Every row gives one point. To make a cloud, some directions were put in groups of two or more. Within a group, all points are equally far from the middle, so they leave a hole (a ring in 2 directions, a hollow ball in 3). The other directions are filled evenly. Then the cloud was stretched, turned, moved and blurred a little. Count the holes, and give their numbers of directions, smallest first.

Cloud:
[[ 2.0 -2.1  3.1]
 [-5.8  0.6  1.6]
 [ 2.2 -2.2  2.9]
 [-5.6  3.3  0.9]
 [ 5.0  1.2 -1.4]
 [-2.3  4.2  3.0]
 [-6.1  0.2 -2.0]
 [ 5.1 -0.2 -0.3]
 [ 0.7  3.1  3.9]
 [ 1.9 -3.0 -2.0]
 [-0.8 -2.0 -3.9]
 [ 2.9  0.1  3.6]
 [ 0.7  4.3 -4.2]
 [ 4.6  0.8 -2.5]
 [-1.4  1.5 -5.4]
 [-2.3 -1.5  3.7]
 [-5.3 -1.4  0.8]
 [-4.4  4.3 -3.2]
 [-3.3 -0.3 -4.5]
 [-6.2  1.9  0.9]
 [-5.1  2.8 -3.4]
 [-5.1  3.1 -3.5]]
Holes: 1 (3)

Cloud:
[[-1.1  0.6  2.0 -0.9]
 [-5.4 -3.5  5.0 -0.6]
 [-3.9 -3.3 -0.2 -0.5]
 [ 1.8  1.4  7.5  3.6]
 [ 4.3  0.6  0.8 -0.5]
 [ 4.0  5.4  0.0  4.4]
 [-1.2 -3.8 -0.4  3.1]
 [-1.8  0.1 -2.4 -5.1]
 [-3.5  2.6  2.3  2.1]
 [-0.3 -2.4  5.5  0.5]
 [ 0.0 -3.8 -2.9 -0.4]
 [ 7.1  3.4  6.0  3.9]
 [-2.1 -4.0  6.0  2.0]
 [ 1.4  0.7 -0.9 -1.1]
 [ 2.9  0.2 -2.8  6.7]
 [ 2.0  0.3  4.1 -1.9]
 [ 1.6  4.1  4.8 -4.0]
 [-5.9 -4.0 -0.7  1.7]
 [ 4.8 -0.6  1.8 -2.0]
 [ 0.2 -2.2  1.1 -3.2]
 [-2.3 -3.5 -0.4 -3.0]
 [-2.4 -2.4  2.3 -1.0]
 [ 2.1  6.5 -2.5  0.1]
 [ 8.6  4.6  4.5  0.4]
 [-0.7 -3.8  0.9 -1.4]
 [-3.3 -1.6  4.3 -3.8]
 [ 5.0 -1.1 -1.9 -0.5]]
Holes: 0
